Each row is a point. To make a cloud, some directions were put in groups of two or more. Within a group, all points are equally far from the middle, so they leave a hole (a ring in 2 directions, a hollow ball in 3). The other directions are filled evenly. Then the cloud was stretched, turned, moved and blurred a little. Count the holes, and give their numbers of directions, smallest first.

Cloud:
25,9,54
-22,24,-27
-14,40,-6
-21,-54,-30
-53,28,16
29,24,31
-9,-60,-26
31,16,-21
-29,40,0
29,-20,22
-9,12,-56
-10,43,-4
-32,6,-41
-43,-15,38
-41,-23,-27
16,44,36
-34,-38,-36
40,-19,1
-37,-28,6
-17,20,-39
-46,41,15
27,22,44
Holes: 1 (2)

Cloud (20 x 3):
14,12,-54
-17,-38,-15
-37,54,-16
-26,60,9
-2,45,30
37,-21,0
35,-23,-23
12,-36,14
-15,48,-42
-51,10,19
-33,-11,30
-29,-7,36
6,12,-56
8,59,-20
-9,20,-57
-25,32,-47
-47,33,-29
35,33,-28
1,53,-36
-7,-4,-55
Holes: 1 (3)

Cloud, 27 rows:
-18,-10,-33,-1
-19,0,44,13
16,45,16,-37
-26,-27,-16,-9
-1,3,27,-56
13,8,28,-51
6,-22,13,-42
29,19,1,19
-14,-47,-5,10
15,27,-13,10
-31,34,23,-14
-13,17,-49,-30
-7,-15,-26,-45
25,17,10,28
-51,7,12,-44
-22,-14,-31,-22
18,-1,26,-46
19,47,10,-44
10,17,25,-60
-18,9,32,24
-36,-23,-6,-13
-12,-2,28,-53
-37,-20,-10,-3
-46,-10,-7,-26
-22,-15,-30,-29
-26,15,-38,-13
45,-14,30,-7
Holes: 1 (3)

Cloud (48 x 6):
54,31,-1,-33,34,-14
34,26,-16,46,12,-5
22,-17,-38,16,-10,15
2,56,25,16,7,-31
37,59,36,-11,33,-9
-8,3,58,0,-2,40
36,0,-2,-44,21,29
13,-31,24,-38,31,16
-46,18,2,29,-6,2
-11,44,5,40,19,-44
-16,-27,-41,-8,-10,9
22,-1,-5,-8,47,34
34,-7,29,-22,-6,42
-33,29,-2,27,59,2
5,-16,35,-36,12,-55
-17,20,-33,18,38,19
19,60,16,11,45,-38
44,12,-13,-49,-3,-13
-51,12,-13,35,11,-4
-54,7,5,-23,16,4
-48,11,31,30,34,19
-9,2,56,1,-11,-42
22,19,2,-14,48,36
30,43,-9,-39,40,-3
30,9,51,-31,27,32
-8,6,-41,0,-24,-5
11,50,20,33,52,-37
-15,41,15,40,24,-47
57,13,7,21,6,-13
-8,-46,23,30,19,-30
38,36,-20,16,-6,-1
-3,-28,49,4,51,-24
-30,-9,15,-32,41,-54
11,45,-13,-34,15,19
-5,-25,39,44,-1,10
26,-15,-16,5,57,-4
-8,-14,43,-20,-31,-21
-4,-52,-6,19,-6,0
20,38,57,-17,51,5
-30,29,20,35,-2,20
-19,20,-26,-35,9,12
-28,13,44,17,-22,-11
-3,-8,-41,9,41,-47
7,-5,-43,-8,-5,26
28,42,-21,-3,38,-47
-37,5,8,31,11,-58
-50,7,28,38,17,16
-49,18,21,10,59,-27
Holes: 2 (3, 3)

Cloud, 46 rows:
6,-17,-44,-6,18,-1
-11,15,19,-47,-14,-1
56,-15,2,30,32,-17
7,36,36,31,8,-22
-31,5,33,-31,-18,-13
9,-55,22,8,-24,-12
2,41,16,-22,-24,-6
39,1,-38,4,7,27
-29,-24,39,-37,12,-7
30,-40,18,26,1,-41
-29,33,-11,36,2,-31
-24,29,1,50,8,22
-2,12,-26,24,-23,-39
49,10,31,30,-27,-20
20,-25,2,33,-21,33
-25,10,-35,15,38,15
-42,-25,-9,-18,14,-22
-15,-13,-31,-14,-29,22
38,-39,19,28,-5,18
-42,-12,-12,-21,15,31
-39,-29,-1,-9,-23,28
9,3,-8,44,-19,-43
-5,36,-2,11,46,-17
41,-28,41,-1,2,27
18,-1,-23,34,8,-48
-9,9,-4,60,-17,13
4,53,14,3,-9,-17
17,17,49,35,13,6
-19,-38,-8,17,33,15
42,13,31,17,-9,34
27,-4,-13,39,-18,34
-15,-10,31,-23,34,-33
-36,-21,20,-37,23,-4
-19,3,50,-15,-18,-22
2,7,38,32,42,4
36,-39,8,-9,10,-41
33,-35,9,42,9,8
-19,-25,5,41,40,-3
-18,-9,48,23,29,-27
37,15,-9,-32,6,-26
-10,28,5,-10,11,48
39,-10,22,-11,-12,-48
15,-3,50,23,39,-7
-29,-4,-26,-8,-35,21
21,-2,33,-36,-31,-14
-12,41,26,23,-14,23
Holes: 2 (2, 4)

Cloud:
10,-26,22,-12,-47,28,-10,-8
22,-2,-11,-18,29,17,-16,22
12,0,18,-9,13,-24,0,-12
48,4,-4,22,-29,-3,0,5
17,-25,9,17,17,9,-36,10
29,34,-12,20,5,11,2,-9
-21,-4,10,-12,-5,3,0,59
-15,23,4,25,-17,23,27,8
-39,5,3,-12,-25,21,-13,21
20,-30,9,-36,19,9,5,23
22,-15,13,24,20,-2,-24,10
41,-19,-9,-15,8,30,-28,1
9,20,1,7,-24,-5,28,3
24,-29,-5,-31,-41,11,-15,2
-5,8,0,3,-25,-8,42,13
6,-5,-15,-2,-20,21,2,53
10,-3,-33,3,-31,-24,15,-14
8,-10,-7,6,-6,-32,4,-28
27,-8,-52,-3,-30,19,-14,4
17,-29,-9,-24,10,-8,6,36
15,13,-23,1,10,35,-18,39
29,-16,-49,-23,-4,24,-11,-20
-7,-24,-28,6,-41,22,15,18
25,-18,-32,10,-4,12,14,-38
7,8,-9,-36,-24,-13,-24,-11
2,0,-15,-3,-22,34,-37,-7
-32,-21,14,28,-24,-8,10,-2
14,17,-37,-22,-22,7,28,-1
21,4,-19,18,-39,0,-3,-29
12,-16,-1,-16,-25,-19,-33,-22
-12,-18,-18,0,7,-14,31,-5
11,-30,14,34,4,-7,13,20
-12,-3,-2,-9,-8,3,2,60
23,-14,8,1,-44,15,-20,-19
-27,12,4,3,4,-20,-35,14
-23,18,-26,1,-2,34,24,28
37,-15,-8,2,-27,-12,35,20
-18,9,-2,12,-26,-1,38,16
3,-21,-2,-34,-38,41,-1,-6
2,-4,-43,-13,-33,6,-1,4
22,-6,8,-30,-9,45,8,27
48,-17,-28,32,-2,15,-7,-24
12,-40,-3,36,0,15,6,-11
27,-36,-3,15,-10,-18,-13,-30
43,-12,-19,-26,-27,25,-11,15
4,9,-31,18,2,16,16,-21
12,-2,-7,5,17,-23,26,-3
-9,-5,25,-8,4,-19,0,-7
48,-9,-8,27,-16,27,-4,-15
-1,9,-29,-16,32,10,-1,20
22,12,25,8,-13,31,15,7
13,-31,-30,47,9,7,-3,1
8,28,-3,6,9,18,-22,-20
15,-4,11,-7,-42,20,1,-34
4,-19,-3,21,-42,-7,7,-15
22,-16,-16,-25,-16,37,-23,-21
26,-25,-29,21,-19,-18,9,26
3,-11,-10,8,-28,32,-35,25
16,3,-9,6,15,-9,-7,-38
-11,-45,-15,-17,-33,1,19,14
-18,3,-1,-17,8,-20,-29,8
1,1,-7,6,-8,26,34,-23
51,16,-4,-16,-11,18,-27,7
-31,-40,-23,1,6,14,8,12
29,-14,-34,-1,5,34,-30,12
8,-40,-29,-25,4,2,-11,-9
-8,-4,5,-32,-13,-18,-19,-5
8,-2,-30,-17,0,29,-31,-17
34,-42,-34,12,3,-7,10,-4
-5,18,-40,3,6,23,19,6
21,-33,6,-12,0,7,-22,-38
20,22,3,-6,-14,-31,-10,-12
41,-14,-12,10,-41,21,10,-34
6,-18,-43,6,6,11,13,-18
18,-40,-8,24,8,13,27,15
-10,7,-46,3,-5,29,3,3
-4,-15,36,8,3,-6,-9,31
4,-23,-11,-1,-24,-2,-40,19
-27,10,9,-23,-24,15,-8,16
-5,30,10,12,-10,-11,-22,18
-6,-2,-3,-2,-20,-21,39,4
4,24,-23,17,-15,-18,21,20
-15,7,-7,-31,-25,5,-11,9
10,-42,6,33,-3,0,-6,-11
1,14,-13,-33,-19,25,-13,-7
Holes: 3 (2, 2, 2)

Cloud (92 x 9):
-8,3,1,49,6,1,7,5,30
-1,-22,13,-30,-8,11,11,-13,-5
24,-26,1,-9,7,29,16,3,11
3,-1,4,-29,-30,18,-19,-12,-10
5,10,-7,-20,-2,24,23,-18,8
-34,-8,7,5,-16,31,-23,9,-15
26,-3,2,-16,8,19,21,-7,18
1,-46,-30,1,-17,6,-1,1,-11
-24,1,-11,-42,9,15,6,30,-16
0,-12,-8,-10,9,28,7,4,43
-23,6,17,-19,-25,8,-18,-5,-28
-13,26,21,-24,25,32,-36,9,13
-54,-3,-36,-1,1,-8,-3,13,-1
18,-2,50,-16,27,36,-14,7,8
-11,13,14,42,-16,22,-4,6,17
-42,25,-8,-19,-15,-5,12,21,10
4,29,-19,27,10,0,-1,10,14
-13,-60,-10,6,-6,-13,6,12,-8
-12,41,8,-6,19,11,-25,-10,18
-28,-19,-5,17,-17,2,14,28,-5
-3,7,38,-10,-24,25,-5,-3,14
-3,13,1,26,8,22,22,15,30
-19,48,36,9,26,23,-16,-6,0
3,-29,-15,-56,5,8,19,6,-3
-10,-43,-27,-16,-1,5,-6,-2,10
-28,-25,-7,37,13,-11,-4,-26,-9
0,-6,21,19,-20,-18,23,-18,-9
-7,7,17,5,7,6,1,-13,33
24,-14,2,-15,32,-24,-2,1,18
-37,-1,10,35,-43,27,-15,1,12
1,15,9,-9,2,17,25,-27,11
-25,28,3,6,11,-1,-30,14,43
3,19,12,-10,-21,23,9,-39,8
5,-5,-21,-23,-17,-10,0,-7,4
-14,12,-11,41,-17,-2,-3,2,-9
-30,21,-19,-2,-2,1,13,25,7
4,-39,-14,2,-1,27,12,-2,5
4,-4,-26,-6,-14,16,36,-11,10
-20,-14,-10,3,2,0,14,-20,-12
0,0,6,10,-13,28,-35,-10,-3
4,-8,44,-14,1,30,-9,12,-3
-35,-16,-13,-10,-18,33,5,36,6
18,-12,8,-6,28,0,-9,-14,13
-23,-7,6,-19,-20,11,-18,-13,-26
6,-10,13,-13,-2,28,21,-22,-23
-1,14,31,-18,15,32,-13,5,38
7,2,-13,9,11,1,-20,17,1
-28,-21,5,33,-5,15,-15,-3,29
-39,-15,30,-1,-4,9,-29,13,-8
13,6,-7,16,-13,-21,33,17,24
-1,-15,-29,-28,0,17,33,2,2
-23,-5,9,-10,-6,19,-1,5,-43
-8,18,-10,-7,21,-10,0,12,-7
38,0,-1,-6,-1,16,4,-12,-2
3,-35,27,0,8,32,-5,2,-3
-8,-3,5,25,0,9,26,-27,-3
1,-20,-8,29,-28,-12,30,-22,-17
-14,-16,-16,12,-7,-11,19,7,28
16,-40,5,29,-6,7,-9,-6,7
12,12,4,7,17,-2,8,16,42
-19,19,14,0,-37,16,-30,2,17
-4,14,21,17,-13,5,29,-14,11
-23,7,17,26,7,-12,-17,6,-28
-9,1,5,-25,10,6,12,-21,6
14,-19,2,-50,0,1,19,7,11
-32,24,17,-6,8,39,-21,-16,-6
-31,16,-2,-20,-41,0,-10,16,26
22,-25,20,-22,7,35,8,-13,-18
-14,-38,-33,11,-3,9,-37,-3,15
-1,10,19,11,7,1,1,-10,31
-31,16,23,-12,17,10,26,-24,8
13,10,-6,30,-4,13,23,22,30
-48,5,8,-15,3,15,17,14,15
3,-49,-4,8,-15,-1,5,19,1
-2,-29,9,-28,-3,-7,-29,-10,26
-27,11,11,6,-3,-6,-3,-7,-37
-4,10,10,-28,-5,13,20,-20,22
-41,9,-9,-11,-24,18,4,20,3
-5,47,-3,-15,-1,19,-4,17,40
-28,-4,10,7,13,-4,7,-27,8
-32,-20,-13,-3,-24,-15,-5,26,26
2,15,6,9,-24,28,10,11,36
-15,-12,-5,-23,4,10,16,-15,7
-39,-29,12,-7,0,-10,-22,23,4
-18,-5,12,-19,-31,-14,1,15,13
-15,-6,32,-34,-2,35,0,-27,6
-31,3,-32,-13,-5,1,23,-2,-6
-17,-43,2,19,-28,18,-17,-4,19
5,2,11,6,-21,22,5,25,2
-21,-21,-25,-30,18,8,7,16,-20
-9,49,9,-7,14,-7,6,15,14
-15,5,-10,21,11,2,1,5,-20
Holes: 1 (2)

Cloud, 96 rows:
-7,21,-25,8,1,26,-35,2,-14
9,-2,5,13,1,35,-19,-18,-32
-15,6,-1,-7,45,31,24,-18,-5
-4,8,-10,-17,3,5,-31,-17,-22
-16,-19,3,1,-9,25,-22,10,-34
-10,39,0,6,15,60,-12,13,-24
4,-28,15,4,10,32,-23,-14,6
-10,24,-11,-20,39,-19,10,7,11
-2,-9,4,-33,15,39,38,-7,20
0,26,0,1,4,34,-21,23,-26
20,-14,-14,-45,12,14,-11,17,-7
12,10,44,-8,25,22,6,-1,-12
-2,-1,-26,-24,-12,17,32,11,5
-35,3,5,0,-3,-8,0,-18,10
11,-1,8,-24,-13,33,-6,6,22
-29,15,-29,-14,-3,56,10,10,-9
-18,-24,-2,-18,31,4,17,5,21
17,23,17,-1,-12,39,14,-8,-28
19,-14,-25,-6,14,24,8,29,7
3,-12,8,42,-30,10,-14,-17,-17
17,0,21,0,17,36,-15,-10,-42
4,16,4,-13,-16,16,8,25,-19
24,-13,8,7,37,35,40,11,7
-17,2,-20,-13,15,14,15,22,-16
-28,-6,-22,-12,-14,29,10,10,9
-12,32,17,-17,16,39,7,-16,12
-14,-6,-1,-19,50,17,12,32,-5
17,-26,6,1,13,44,-22,28,16
2,12,13,11,14,39,-19,-28,-13
20,-19,-2,24,22,-5,14,12,2
33,10,-18,-6,2,-14,3,31,-2
-14,-1,-28,5,12,-11,-15,-16,15
-8,20,-26,-12,-1,-43,12,2,-21
0,-2,-9,-9,48,10,10,39,-25
0,-16,20,18,-26,-3,-8,-25,12
-6,6,-22,-12,25,-17,1,13,9
23,-32,33,-1,16,49,-5,-9,19
6,-8,-2,-23,-36,3,-12,9,16
8,-5,-8,32,34,36,0,-16,-16
17,-31,-14,-12,22,34,25,27,12
-9,21,-3,-20,-9,27,-18,0,-15
-5,6,28,-34,12,-13,13,6,-2
16,-9,-22,-2,-15,-9,-17,11,-8
-5,-9,-17,-7,7,7,20,35,-27
-15,-13,-15,-22,-7,17,23,3,-6
-23,-17,24,49,14,16,7,-18,-8
-13,-13,-5,11,39,-20,0,-2,-7
-15,9,-17,7,36,-16,-25,-10,-18
1,8,3,28,-6,-9,-30,-12,-26
-3,31,-6,0,31,-6,23,7,-17
7,-3,-25,7,-12,-3,-24,8,-3
-23,18,-26,-28,46,7,-1,26,-3
-23,27,-20,8,1,31,15,5,-9
-2,-23,-12,-16,16,-35,4,16,-22
7,-43,-4,14,-8,17,-30,13,-7
-14,8,-20,2,-20,42,10,22,-27
17,17,-8,2,24,-10,15,-3,-13
-7,29,24,2,11,-10,-6,11,-7
-17,29,-12,-21,30,6,19,7,11
-3,-11,-21,39,7,16,-33,11,5
-3,-6,-37,3,12,15,-7,15,-35
-6,-2,-27,-40,25,29,19,24,28
26,-5,46,4,8,0,-3,-13,-36
-23,21,-40,-3,18,17,7,27,1
-9,8,-29,-3,-6,34,-32,-6,8
15,7,15,9,3,32,-11,23,31
3,-30,12,10,0,3,-30,10,-3
4,-47,-5,-3,-16,11,-29,6,-7
7,-7,-24,35,0,14,-16,1,-3
-4,20,-28,-13,45,22,-5,25,-9
-22,-2,-58,-5,-5,2,-16,13,-1
22,-12,22,7,-2,36,-6,-17,-19
-24,-27,-2,-8,-13,40,0,-5,-13
30,-24,16,13,5,25,-8,-9,-23
19,-25,-12,-44,20,9,10,15,-11
14,-2,-22,-8,14,13,10,10,0
-6,-7,-35,21,16,26,-2,6,1
11,20,-12,3,41,32,-2,-5,-12
12,23,-8,10,26,9,-8,-15,-10
-3,14,-5,0,47,7,9,-12,-25
24,5,33,-35,-2,17,6,-5,-14
-5,-7,-23,-24,40,25,4,23,27
-17,-14,18,19,0,12,-6,-3,9
-8,-3,-7,22,5,15,-35,-2,13
5,13,20,0,7,12,-1,32,4
-11,31,-3,-23,-1,47,-2,3,-19
5,15,-3,18,11,30,-23,-15,-8
6,-20,-20,-30,12,-11,-4,13,11
11,-11,22,-6,9,-22,-25,3,13
19,31,27,-5,4,-2,-8,-4,-16
-2,21,-36,-14,25,46,-8,-6,4
-7,-6,-30,-14,-28,18,-35,7,-15
-23,7,-44,-14,5,-20,-7,12,-30
16,-3,5,-9,8,-9,-22,2,-19
-27,-3,-19,-14,26,60,18,1,3
29,-3,1,-9,25,39,1,-5,-11
Holes: 1 (2)
